Each row is a point. The window is the flat piece filled in between its corners: a triangle in 3 columns, a solid with four corners in 4, and so on. A path goes straight from each point to the next, and from the last back to the first. After which points does the path pass through the window?
In the rows, zero is written as 128.

Window (4 x 4):
[[ 80 157 127 125]
 [115 185  78 129]
 [189  96 172 135]
 [ 99 105 113 115]]
Path:
(1): [123 186 102  72]
(2): [109 171  74 171]
(3): [168 105 154 155]
(4): [176 119 162  94]
(5): [123 195  99  95]
(6): [104 182  88 181]
(7): [ 62 168  66 154]
(8): [ 69 188  70  69]
(9): [157 152 138  91]
(10): [149 139 137 160]
(11): [146 128 123 174]
(12): [153 150 133  75]
(13): [108 173 104 102]
(14): [102 158  91 165]
(15): [105 167  80 172]
(16): [131 187  94  78]
Through the window after points: 1, 3, 11, 13, 15

Window (6 x 6):
[[112 183 139  47 110 138]
 [140  45 120 124 115 116]
 [113  75 148 146  69 100]
 [155 147 107 173 208 120]
 [202 165 146 151 196 141]
 [147  56  88 149  52  99]]
Path:
(1): [142 127 109 175 171 161]
(2): [130  89 101 137  75 145]
(3): [147  90 108 125  81  90]
(4): [149  84 129 100 114  40]
(5): [128  70 129 138 100 133]
(6): [152 128 131 156 139 175]
(7): [172 141 147 125 161  74]
(8): [165  66 120 162 144  62]
(9): [145  67 115 186 125 193]
(10): [163 141 134 137 156 162]
(11): [184 137 146 114 163  67]
(12): [163 141 113 147 190  66]
Through the window after points: 2, 4, 6, 10, 12

Window (8 x 8):
[[ 98  79 127 135 127 197  84 126]
 [111 131 143 133  86 165 143 133]
 [ 62 135 177 101 149 150 106 134]
 [ 91 108 109 167 149 127 170 134]
 [155  54 175 121 128 156  96 119]
 [115 191  91 139 157 116 109 132]
 [ 57 150  97  74 119  96 102 131]
 [237 167  11  57 240 199 194 147]]
Path:
(1): [134 169  92 109 180 155 155  58]
(2): [146 148  85 110 164 152 121 185]
(3): [ 88 156  97 103 136 130 117 166]
(4): [ 86 163 107 109 144 147 147  49]
(5): [118 128 124 107 135 155 118 105]
(6): [122 118 126 109 125 143 101 214]
(7): [116  89 125 122 123 168 131 191]
(8): [110 108 126 113 136 180 143  45]
Through the window after points: 1

Window (9 x 9):
[[156  87 115 183 198 116 146 139 134]
 [167 201 106 105 149  72 103 191 115]
 [ 93 146 171 138 172 232 113 136 136]
 [115 192  90 155 105 146 113 135 109]
 [159  86 158 106 135  60 202  75 157]
 [174 168  45  66 123  65 183 170 117]
 [195  86 181 148 183 187 101  45 150]
 [129 125 131  56 218  76 148  52 146]
 [ 92 131 142  72 110 186  43 110 106]]
Path:
(1): [148 157 122  99 148 113 114 142  61]
(2): [135 157  97  84 125 118 107 143 175]
(3): [130 132 123  91 137 128 106 113 179]
(4): [139 143 146  94 148 134 130 104 103]
(5): [172 156 117  96 148  94 167 150  26]
(6): [150 154  79  89 132  94 134 148 168]
(7): [142 125 112 142 162 120 120 141 154]
(8): [150 131 123 142 168 117 134 132  99]
(9): [148 157 138  91 184  96 154 109  56]
(10): [144 146  98  89 163  89 127 122 172]
(11): [132 173  90 114 126 116 100 158 222]
(12): [163 169 130 128 153 114 129 132  18]
Through the window after points: 1, 5, 7, 9, 11

Window (11 x 11):
[[142 111 117 106 171 120  93  52 152  42 133]
 [151 149  80 132 157 129 217 127  75 167 122]
 [ 81   7 113 103 108  54  31 163 146 129 118]
 [ 93 120 101 140  37  51 147  58 118 231  86]
 [180  82 146 142 108  73 119 165 145 101 120]
 [135 133 105 124 156 114 151 147 143 238  97]
 [137 213 115 116 135 127 146 195 193  47 125]
 [139  99 166 218 183 135  89 150  74 104 139]
 [ 92 160 134  99  92 162 214  97 165 149  94]
 [160 136 134  68 129 102 116 137  98 131 127]
 [113  70 104 174  42 180  89 132 144 150 100]]
Path:
(1): [141 119 118 112 162 126 116 156 122 109  51]
(2): [144 110 131 111 150 126 113 165 139 122 167]
(3): [111 129 122 141 114 136 144 136 185 153 207]
(4): [116 136 117 139 128 123 147 128 145 121  63]
(5): [136 128 107 110 114 101 136 124 128 126  27]
(6): [124 125 109 107  95 105 142 116 152 153 151]
(7): [130 141 116 126 112 130 145 154 177 139 188]
(8): [131 150 112 133 124 128 127 157 149 116  79]
Through the window after points: 7

Window (14 x 14):
[[137 106 183  94  65 222 134  58 159  53 163 143 153 129]
 [187  67 150 124 125 192 191 147 178 120 135  52 195 138]
 [ 73 215  93 141 124  82  91 189  79 147 196  51 136 123]
 [184 105 168 113  97 106 103 154  81 151  66  62  72  94]
 [114 181  93 168 131 115 171 129 187 183 141 127  95  78]
 [104   7 111  20 121 162 136  61 225 142 133 167 122 128]
 [ 97 171 125 141 201 127 104 173 135 110 124  78 119  94]
 [170 143 158 113  88 110  55 170 130 163  53 143 127 128]
 [ 85 107  28 213 158  81  78 156 141 147 146 175  36 112]
 [125 117 158 110 103  78 122 184  58  85  79 174 121 113]
 [201  76 141 103 157 212 163 108  87 171 104 109 143 140]
 [221 196 123 115 124  27  88 163  86  89  51 114 110 124]
 [122 164  44 111 120 202 147 195 149 163 148  48 114  82]
 [ 44 122  57 181 121 139 134  80 148 115 107 128 128 121]]
Path:
(1): [130 129  91 142 140  98  81 126 112 144 157 153 185  54]
(2): [155 107  98 166 141 124  72 157 112 133 134 153 146  56]
(3): [111 137  97 137 126 103 119 141 144 138 103 122  57 160]
(4): [143 150 135  98 125 136 143 162 143 122 122 114 102 174]
(5): [160 113 139 117 113 128 109 159 104 139 122  98 138  71]
(6): [144 116  85 156 127 140  86 112 137 151 141 133 186  62]
(7): [115 141 109 122 132 133 140 147 144 128 125 118 111 147]
(8): [ 91 142 110 123 126 153 138 144 152 136 128  90 105 149]
(9): [124 124  96 141 132 139 109 145 128 145 140 117 139  64]
(10): [149 118 131 110 104 139  96 121 111 117 149 133 173  63]
(11): [107 145 154 127  91 173 138 118 171 105  97 107  76 205]
(12): [120 142 104 128 134 158 150 163 161 141 110  99  70 166]
(13): [129 114  74 121 118 137  90 146 127 145 145 112 154  45]
(14): [144 117 107 120 124 160 130 149 127 141 133  87 146  72]
(15): [141 129 124 119 112 153 177 184 161 111 106  89 111 198]
(16): [ 92 161 115 121 112 161 166 178 142 101 115  85  52 199]
Through the window after points: 2, 10, 12, 14

Window (14 x 14):
[[156 153 171 150 142 158 177  87 142  65 100 176 155 155]
 [ 95 105  83 123  13  91 111 127  54 136 140 135 180 148]
 [128  71 131  88   9  48 109 192 130 120  84 150 148 136]
 [167 240 119 144 157 197 114 117 207  76 117 161 115 160]
 [214 189 147 122 156 134 159 114 151 152 128 121 143 139]
 [140  76  83  50  92  83  80 165  91  95  78 132 185 169]
 [132  37 110 131  70  91  80 156 127 132 163 150 180 167]
 [ 85 123 102  83 111 169 123 116 183 184  84 146 173 157]
 [134  96  25 120  96 188 170 151 157 166  84 154 126 185]
 [102 115  36  84 118 132 134 110 143 194 111 234 109 175]
 [207 162 170 146 109 183  90  71 137 113  81 149 114 160]
 [112  67 146  53  57 124 122 164  77 129 167 119 115 154]
 [134 165 148 187 165 128 124  82 139  99  97 105  84 147]
 [199 181 132 115 123 135 140  35 219  56 104 115 122 176]]
Path:
(1): [117 140 143 119 101 119 123 137 123 107 110 155 151 248]
(2): [133  94 104 104  90 135 115 115 137  99 102 154 140 129]
(3): [147 104 100 103  95 147 118 111 146 133 109 143 145 119]
(4): [131 135 115  99  93 132 132 126 154 139 110 155 160 195]
(5): [135 152 120 133  90 129 117 116 130 120 106 141 136 192]
(6): [154 133 102 123  95 155 115 109 129 112 125 147 144 103]
(7): [148  74  93 111  69 122 111 143 172  97 120 167 167  47]
(8): [148 124 167 113  59  81 113 157 113 112  92 102 145 218]
(9): [144 164 177 117  81 114 124 141 141 102  94 134 135 249]
(10): [157 105 116 126 107 142 136 116 137  98 113 130 150 101]
(11): [159 125 118 106 118 142 126 115 153  98 103 151 122 115]
(12): [148 145 143 127 113 136 121 129 151 132  98 141 128 205]
Through the window after points: 5

Window (14 x 14):
[[177  66 106 111 107 102 167 133  87 192  73 196  66 129]
 [ 86 110  85 187 140 162 149 190  81 158 122 162  63 150]
 [ 80 155  68  76 164 101 134  97 195  92 114 166 158  90]
 [169 159 141 144 222  94 103 120 169  60 145  93 159  54]
 [122 138 112  78 200 185 147 149 204 126 129  86 170  90]
 [109 137 138 110 121 143 159  59 186  95  33 125 133  64]
 [128 151 102  80 173 179  94 115 102  85 145 123 132  65]
 [143 162 176 145 122 110  99 158  61 167 148 165 117 189]
 [111  30 130 145  78  96 179 119  42 178 142 138  86 166]
 [ 72  71 154  82 181 126 117  81 186 146  73 146  79  70]
 [161 162  79 163 199 145   9 147 106  97 128  98 188 192]
 [112  73  79 180  66 188 111 159 133 207 178 186  86 128]
 [156 100 159 145 148 124  62 205  81  64 124 161 173 170]
 [132  53 128 172 128 167 188  99  69 181 145 229  86 177]]
Path:
(1): [113 103 113 162 141 147 145 152  86 162 121 161 115 118]
(2): [129  93 110 132 142 124 129 114 151  95 155 141  56 178]
(3): [143 128 104 107 141 157 129 131 127 108 140 140  58 148]
(4): [126 100 112 146 134 122 142 130  97 152 124 168 159 124]
(5): [ 86  73 116 149 134 108 108 152  59 180 112 167 143  72]
(6): [138 102 124 121 114 141 153 109 112 125 141 130  94 161]
(7): [131 119 146 130 104 118 132 130 146 114 128 151  64 156]
(8): [129  86  79 143 182 135 131 139 107 184  89 161 181 108]
(9): [114 141 130 169 177 110 117 115  92 221 118 142 173  79]
(10): [130  85  80 126 119 170 110 175 110  53 130 139  60 209]
(11): [137 110 147  92 152 134 154 144 166 124 147 150  76 132]
(12): [107 106 114 124 145 148 151 120 128 152 105 139 143  83]
Through the window after points: 1, 5, 9

Window (14 x 14):
[[ 91 117  40 125  63 122  86 167 128  54 175 232 194 112]
 [101 142 162 169 140 138 100 194 147  74 194  88 133  84]
 [102 127 139 144 150  79 139 129 140 167  74  75 107 166]
 [125  97 204  88 112  62 212  80 118 126 104  74 155 138]
 [136 132 153 171  70 147 114 113 173  76 130  88  76 112]
 [188 170 130 167  78  98 139 177 163 131 164  73 137  93]
 [137 104 169 146  81 152  84 196 191 111 110 112 171 120]
 [116  91  29  71 114 169 123 127 117  81 131 122 200 106]
 [175 141 217 143 144 124 165  80  64 167  69  96 130 131]
 [131  58  42 133 135 157 155 138 179  90 180 218 186  91]
 [121 115  54  25 110 154  96 146 174 109 216 216 157 100]
 [158  49 178 136 108  77 121 116  80 166 120  55 103 134]
 [ 92 115 183 157  77 137 166 105 110 204 133  56 135 138]
 [125  92 153 110 100 135 207 172  82 136  78 107  94 138]]
Path:
(1): [115 104 108 104 102 127 134 123 134 122 116 114 160  67]
(2): [164 119 103 126 113 140 152 152 124  84 167 102 162 207]
(3): [126 108  89 110 118 153 135 138 127  78 147 115 148 176]
(4): [115  96  92 100  95 129 130 142 117 123 122 136 171  67]
(5): [135 107 146 111 105 125 131 140 146 145 109 112 130  64]
(6): [147  99 151 127 125 135 139 122 131 119 167  92 133 180]
(7): [159 101 122 142 122 176 162 179 117  88 202 122 147 201]
(8): [ 97 103 118 139 116 104 110 132 162 119 127 138 149  38]
Through the window after points: 1, 3, 7
